Every row gives one point. The last column is the point's height on a tilted bowl or saddle (a function of degree 2), plus a little noise. Along how many of its main directions does it bend up, bend down or stay straight?

Points:
[[ 21  -4 -24]
 [-37 -10  23]
 [-34 -46  77]
 [ 11  38  32]
 [-25  18  16]
 [ 35 -35 -51]
 [ 22   7 -18]
 [-44  54  29]
 [-79 -21  15]
 [-85  18 -52]]
Directions: 1 up, 1 down, 0 straight

Points, 17 rows:
[[-15 -23 -18  30]
 [ -9 -49  56  14]
 [-29  36 -23 -11]
 [ 26  65  22 -55]
 [ 25  52   1 -30]
 [-24  34 -70 -40]
 [-39 -15  38  48]
 [-26 -21  81   4]
 [-25 -45  12  54]
 [ 16  11  -9   0]
 [-30  88 -27 -84]
 [-53   7   7  39]
 [-63  24 -31   4]
 [-21  51  -2 -26]
 [ 33  13 -59  -6]
 [-31  38  15 -10]
 [-90  15  27  63]]
Directions: 1 up, 2 down, 0 straight

Points (25 x 5):
[[ 76 -38 -15 -42 -46]
 [-37 -51  19  70 -44]
 [-33  -1  31 -46 -36]
 [-53  19 -50 -51 -67]
 [-25  55  10   7 -49]
 [  7  22   7 -15 -26]
 [  9   4 -55  17 -27]
 [ 28  42 -11  20 -38]
 [ -9  20  27  16 -24]
 [ 12  20 -52  76 -50]
 [-62 -28 -65 -22 -44]
 [ 56  64 -20 -27 -77]
 [-23 -33  -4   4 -12]
 [-11  31 -22  -6 -33]
 [ 10 -27  47   9 -23]
 [-33 -16  39  18 -23]
 [-13  46 -13  12 -40]
 [-27   2 -11  55 -27]
 [ 23 -37  -6  -4 -15]
 [ -4 -77  12  18 -29]
 [ 29   0  27  -4 -22]
 [ 26   7  22   4 -21]
 [ 41 -22 -25  30 -24]
 [ 95   5 -20  25 -57]
 [-59  -7  -9  -2 -27]]
Directions: 0 up, 4 down, 0 straight

Points:
[[ 34  -9 -95 -42  -8 -26  -2]
 [-12  71 -14  -7  34 -42  30]
 [ 12 -11  23   5 -40 -21 -17]
 [-18  29  57 -20 -26 -26  30]
 [-13 -18 -11  12 -33   2   7]
 [ 44  16  45 -25  32  14  17]
 [-13  31  -7  20  -7 -24  15]
 [-20  29  29 -50   6  -1  32]
 [ 21  18   1   9 -42 -23 -11]
 [-22  29 -24 -24  21 -20  13]
 [ 18 -10  16  48  18  41  17]
 [-74 -11   6  -3   5 -15   6]
 [-72  57  48 -67  -5  40  95]
 [-14  20   5   7  12 -41  12]
 [-36 -14  20  12 -37  45   3]
 [-32 -11  30  14 -36  54   2]
 [ 21  38 -33  27 -32  14  15]
 [ 10 -35  17 -11  35 -39 -12]
 [-40 -23  14  16  15  -2   3]
 [-36  21  -9   7  10 -14  13]
 [-11   4  39  11 -23  -8  12]
 [-28 -50   4  -2 -43  21   6]
 [ 27   5  25 -39  22 -30 -20]
 [-21  18 -30 -30   6   7  15]
 [-72 -48   8 -14 -40 -39   9]
 [-27   5   9 -21  19  30   6]
 [ 41   1 -10  -2   0  -2  -9]
 [ 31  -9 -12 -53 -64  -6 -44]
 [-22 -15  14 -15  18  -1   4]
 [-76 -11  22 -18  10 -31  13]
 [-12 -38  26  46 -24   7  10]
 [ 71  14 -44   2  -1 -11 -19]
 [-33  51  24  63  26 -32  42]
 [-34 -27  -3 -24  45  -9   0]
 [-19  -5 -27  40 -22 -21  17]
 [  3  36 -20 -22 -19  20  17]
 [ 28  26   3   9 -33  69  11]
 [  4   9  -5 -10  11 -33  -3]
 [ 20  17 -79  -7  -2  27  23]
 [-53  37  50  13  -9 -34  43]
 [ -6 -27   5  -1 -38  16   1]
 [ 44   0  -7  22 -64  14 -11]
 [  1  42  -8 -21  16 -48   5]
 [ 16  58  19 -35 -26 -11  19]
 [-24  24   5  28  14  -5  16]
 [  4  16  42 -14 -13 -12  11]]
Directions: 2 up, 1 down, 3 straight

Points, 67 rows:
[[ 14 -19   8  19  23 -30  -7 -16  16]
 [  0   9 -22 -28  -6   9   4  16  -6]
 [ -9 -40  56 -19 -43  -2  -2  19  78]
 [-33   1 -19 -27  18 -15  25  31 -16]
 [  8 -69 -53  -1   9  11   9 -11  41]
 [-16  -8  12  42  -2 -25 -78 -32   2]
 [-35  18  -6  16  -3 -25  21  -4  15]
 [ 30 -21  -6 -10 -10 -18 -11 -29 -13]
 [ 21   1  29  17  23 -23 -10  14  32]
 [-19  -6  -2  48  40  40 -42  14  23]
 [ 19 -16 -26  -9 -43 -11 -17 -25   3]
 [-35   1  16  -3  18 -19  -7   7  37]
 [ -1 -11 -18  -5  21 -18 -38 -19  19]
 [ -6   3  35   6 -18  30  28  49  14]
 [-22 -21  21 -14  -7 -10  22  18  38]
 [ 45  -2  36 -23  18 -34  -3  16  42]
 [ 18 -36 -11 -20 -11   6  10 -22   0]
 [-23  23  10 -30 -22 -22   0 -24  45]
 [-32 -20 -24  -5  -9  19  -5 -16  46]
 [  7 -24   5 -23  54 -45  11 -17  47]
 [ 15  11  28 -35  41 -26  28  -7  28]
 [ 18  20  11   5 -47 -28  17   4  43]
 [-10   6  -8   6 -15  -6 -29  -7  23]
 [ 52   1   6 -24 -13  28 -35   5 -28]
 [-30 -28  -3   8 -36  20 -18 -34  66]
 [-20 -48 -23  24 -40   9  -3  33  42]
 [ 21   3 -18 -26  16 -23 -27   2  20]
 [  9 -19 -27 -17 -36  54 -41 -49  24]
 [ 11  21  -5  -6 -21  16   4  37  -7]
 [-50  12  24  31   9 -55 -41   0  87]
 [ -6 -37 -29   2 -46 -34   3 -10  41]
 [-30   0 -14 -23  20  37  11   2  12]
 [-29 -12  26 -21 -22  27  55  28  16]
 [-31  -6 -14  20 -31  -7 -95  30  62]
 [-21  25 -11  41  14   3 -24  -5  25]
 [-40 -36 -18   9 -22 -29  33 -30  74]
 [-30   8   8 -25  12 -13  -5  -3  29]
 [ -4  10  21 -10  12 -23  16  -5  24]
 [-34 -19   6  36  25 -51 -35   1  58]
 [-14  47  -4  -2 -28 -51 -17 -14  60]
 [-36  12 -30   8  10  24  11  15  -4]
 [-11  25  19 -13 -45  22  47 -25  56]
 [ 34  44  31 -16  19  -8 -18 -14  42]
 [  5  15  17  10  28 -24 -31   5  33]
 [ -5 -25  34 -15  -8  82  38 -18  51]
 [  8 -14   8 -16 -19  49  41 -19  25]
 [-57  -3   4  31  34   0  22   5  25]
 [  7  23  -4  -6  -7 -16   8  45  -2]
 [ 25  24  -8  23 -33  15  24 -47  53]
 [ 12 -29 -23  11  22  10  -2  23   5]
 [ 19 -36   8  -8  -7  19 -11  27  -9]
 [-11 -42  52   2 -17 -31   5   0  81]
 [ 40   7 -26  26 -42  14   2  15  -4]
 [  8 -19  -4 -15 -39 -17  42  13  13]
 [-56 -12  16  29 -12  25  19  -7  75]
 [ -3 -10  12 -23  -9  40  16   5   7]
 [ 10 -19  -7  -2  -4  31  31  21  -7]
 [ -4   9  24 -23 -58  29 -17  42  46]
 [ 21   5 -19 -28 -22   5 -30 -23   4]
 [-17 -16   2   1 -15   6  14  21  19]
 [  9   6  14  10 -16   0 -44  -3   9]
 [ 12  15  -6 -38   4   4 -71 -20  22]
 [ -2  16 -13 -14  37  -8  -4  10  12]
 [-18 -14  14   2   9 -54 -18 -13  55]
 [ -8 -13   2  13 -22  29 -58  14   7]
 [  9 -55  13  39   5  32  56 -36  87]
 [  5  -1 -61 -22 -17   0  16   0  -5]]
Directions: 4 up, 1 down, 3 straight

Points (74 x 9):
[[ 30   9 -18   5  -8   9  24  -1  17]
 [ 20  11 -11   3 -42 -29  30  41   6]
 [ -9 -39  23  24  -6  12  24 -15 -26]
 [-28  40   0 -21  20 -16  34  21  -1]
 [  2   9  -3 -26   3 -10 -20 -44   4]
 [ 11  47   8 -34  23 -22  34 -17  11]
 [  3  29  19  16   6  -8   8  35  14]
 [-12  10 -87  20  42   2   3 -25   0]
 [ 19 -10  33  12  -4  50  14  13 -27]
 [ 20  22 -13 -12  -6 -34   6 -34   8]
 [-14  -5  -1  19 -48  36   2 -30 -45]
 [-25 -49 -21 -19  17  32 -17 -16 -24]
 [-27  13 -34  13 -28 -24  -6  31  -4]
 [ 52 -36 -51  -6  40 -35 -46   2 -22]
 [ 14  15 -35   2 -28  25 -18  -1   9]
 [-28 -20 -21   9  -8  -5   1  44 -23]
 [ 31   6 -30  30   1 -20  27  10  24]
 [ 32   3  47   7 -11 -67  -9  29  -8]
 [  3  19 -42  79  18   7 -31 -21   2]
 [-28  12 -30  39  13 -23   1  14  -3]
 [ -3 -62 -33   4  -5 -65  42   7 -68]
 [ 65  -3  28  16 -21 -53  -5 -18  -5]
 [ -5 -43 -34  21   2  38   2   7 -13]
 [ 24 -41 -60   9  37 -11  14 -35 -10]
 [ 19  -2 -15  74 -95   9   4  42 -52]
 [-12  25  37 -11 -25  18  -3 -31 -24]
 [ 33   8  27  18  20 -11 -81  24 -26]
 [ 71   0 -35  -2  14   2  15  32  14]
 [ 46  -7  -2 -20   0   8 -11  15   6]
 [  2  14   3  12  -1  43   7   0  -5]
 [-31  -8  36 -17   6  20   8  -6 -35]
 [ 35   3 -52  57 -14  -9  -9  25  28]
 [  6 -23  20   8  37  16 -27   1  -7]
 [-10   8 -34  -9  22 -45 -31  34   1]
 [ 14 -33 -20 -11 -12   5  17 -27 -13]
 [-15 -26 -37 -52 -59 -46 -14  20 -51]
 [-23 -12   0  -9 -39  24  27 -32 -48]
 [ -5 -38  55  14  34 -15 -10  25 -42]
 [ -8  36  17  16  54 -35 -31  -8 -15]
 [-55  65  -9   6 -56 -17   1  -1 -40]
 [ 13  29  17 -25  35  28  51  65 -26]
 [ 34 -48 -46  32 -26  34 -25 -11  -8]
 [-39   3  11  44  15 -11  39 -16 -32]
 [ 27 -36  24 -11  11  23  32  -5 -23]
 [-43  15 -19  27  53 -45  -8 -33 -33]
 [-20 -30  44  38 -14 -33  50   2 -41]
 [ 32 -17   9  29  19  12  12 -47   7]
 [ 11  54 -16   4  31  18  33  36  21]
 [ 32  12 -17 -14   2 -41  10 -53  -6]
 [  5  -4 -20  -8 -19   8  32 -17  -7]
 [-27 -28 -32  31 -12  85   3  23 -62]
 [-17 -25 -28 -49  38 -23 -20  17 -17]
 [ 23 -32  -1   0 -27   6  -3 -28 -13]
 [ -1  23 -45  -9 -25   1  20 -19   1]
 [ 35  41 -23  20  41  -6  -8 -39   5]
 [ -3 -19  51   7  -4 -22  26   3 -15]
 [  0 -19  -5  15  25  21  32 -10  -7]
 [ 24   1 -37   4 -31 -37  35 -31 -13]
 [ 26 -43 -12 -14   1  12  -6  -3  -9]
 [  2 -10 -17  28  21  14 -19 -38   8]
 [-19   1  25  35  21 -12  29   4 -13]
 [  6  12  48 -39 -12  16 -14  18 -20]
 [ 35  92 -22   6 -81  -6 -13  -9 -31]
 [ 51 -44  31  28 -32 -15 -28   7 -24]
 [ 12  23 -33 -49   4 -42 -33   3   8]
 [  8  -1 -25 -45   2  15   5  13   0]
 [ 36 -20   7   2  37  34  35 -14 -10]
 [-16  26   9   5  25  18 -17   0  -2]
 [-49  18  29  18  16 -37   4  -7 -30]
 [-15 -30  39   0  26 -18 -14 -29 -14]
 [ 22  25  -5  -6 -45  68 -40   4 -41]
 [-13  23 -24  41 -10   0  11   2   7]
 [-32 -23  66  32  59 -54  -5  41 -95]
 [  0 -54 -29  30   6  43  16  15 -25]]
Directions: 0 up, 5 down, 3 straight

Points:
[[ 35  51 -13   2  34  22   7  31 -31]
 [-11 -16  23  14  35   8  32  10   4]
 [-15 -14   8  35 -28 -28  46  14   3]
 [-43 -16  13 -50  -9   5 -36  28  45]
 [-24 -12  20   6 -20  27 -15 -19  38]
 [ -7  37  27  26  10 -10 -25  52  15]
 [-58 -11 -27 -14  -8  25 -29   0  33]
 [ 60  -5 -54 -28 -27  13 -85  -1  22]
 [ 30  23   5 -11 -22  -9  25   7   1]
 [-49   8  36  -7  42  -9  28 -16  28]
 [  1 -19   3  -2  53  -9  39 -25  -4]
 [-44  18 -62  18  21  31 -36  22  21]
 [  1  53 -12   4 -20  28 -20 -32  43]
 [-65 -34  -3  -8 -39 -28 -20   2  28]
 [ 63 -43 -23 -44 -60 -40  43 -16  50]
 [  8 -40  22  36 -29  -5 -43 -21  -1]
 [-47   4  60 -11  84  33 -11  -6  70]
 [ 48 -14   0  32 -29  20 -48  73  74]
 [-22  -9 -10 -26  -3 -28 -28  61   7]
 [ -2  47  -5  28 -11  28  14  43  10]
 [-19 -27  37  33 -37  11 -11  25  23]
 [-47 -31  16   6  16 -39   4  -8   4]
 [ 22 -14  24  -5  16 -35 -23 -13  -5]
 [ 33 -48  -9  -7   6  21 -29   6  23]
 [-33 -29  30  11 -42 -24 -22 -26  11]
 [ 43  43  45 -39  49  57  -4  45  27]
 [ 15   7 -42  65  29   7  24  -2  -2]
 [ 20 -24   9   0  18 -60   1   3 -20]
 [ 35   7 -36  21   7 -23  65  33 -19]
 [-43  33  19  45  60  10 -15  13  21]
 [  7  32 -22 -21   4  34 -19 -46  25]
 [-49  24 -13  25   5 -56  27 -14   3]
 [ 47  14  -2 -51   7  -4 -39  36 -16]
 [ 39 -23  21 -67 -59  -4 -14   8  59]
 [ 26  10  22  22 -17  46 -39 -42  66]
 [ 23  11 -12 -30  -4 -35   2  11 -21]
 [-52 -10  19  49   2 -41 -55   0  -9]
 [-19 -35  13   4 -18  40  37 -36  45]
 [-27  -3   0  18  42 -21  -8  -6  -1]
 [ 17 -41   6  -7 -40 -50  24 -15  16]
 [ 30  41  35   0  27  71  84  24  14]
 [ 25  20  23 -39  44 -35  -8  47 -21]
 [  6  19 -29 -18  -1  -4 -45 -28  13]
 [-44 -24 -49  34 -25   9 -30  11  32]
 [-57 -47 -40 -27 -43  -5 -44 -24  42]
 [-53  11 -19  75 -69 -24  22  10  23]
 [ -4   6 -69 -46  37  17  39  -3 -56]
 [-36 -30  39 -35 -34  10  25  -6  71]
 [-37  33 -27  -9 -11  16  27  14  -5]
 [ 20 -60  -8  49  42  39  10 -69 -19]
 [  8  15   8  34  41 -17  27  21 -22]
 [  8  71  17  48   9  17   3  -9  26]
 [-13 -44  17 -84 -28  -4 -36  26  61]
 [ 16  -1 -21  54 -34 -19   0  38  19]
 [-16  44 -11 -40  -9  31  -6 -22  18]
 [ 28  72 -27  45  -2  40 -27  41  39]
 [-24  -2 -43 -31  37   0 -17  16 -12]
 [-50 -33 -16 -22 -19 -56 -31 -32  26]
 [-32  17 -28 -46 -50  21 -31 -13  32]
 [ 15  17  14  -4 -40  17  46   3  33]
 [-10  11  -7   2 -50  -7  29 -54  49]
 [ 25   1 -29 -11 -42  83 -81   3  95]
 [ -8 -47   8   2 -36 -43 -22  19   7]
 [ 67 -47  33  -1  24 -40 -15  16 -14]
 [ 15   5  12 -47  40  37 -47 -39  47]
 [ 33  37 -28 -30  23   7  -8   3 -40]
 [-18  -9   8 -37 -30 -12  -4 -27  39]
 [ 33  19  -8 -29  -6  21 -28 -30  22]
 [-23  11 -20  79  -2 -24  50  66   8]
 [ 25  14 -11 -31  -1 -10  -3 -24  -2]
 [ -6   3  33  14 -19   0 -27  -4  25]
 [-15  -6 -28  10  43  40  22   4   1]
 [-20  52 -37 -19  21 -29   2  -5 -26]
 [-42 -57  36  31 -33  -6 -30 -25 -14]
 [ -5 -64  47 -29 -15   7  16   8  62]
 [-21  43 -59  38 -95  -2 -30  -8  79]
 [ 40 -69  -5  46  29  -4  31 -42 -30]]
Directions: 4 up, 1 down, 3 straight
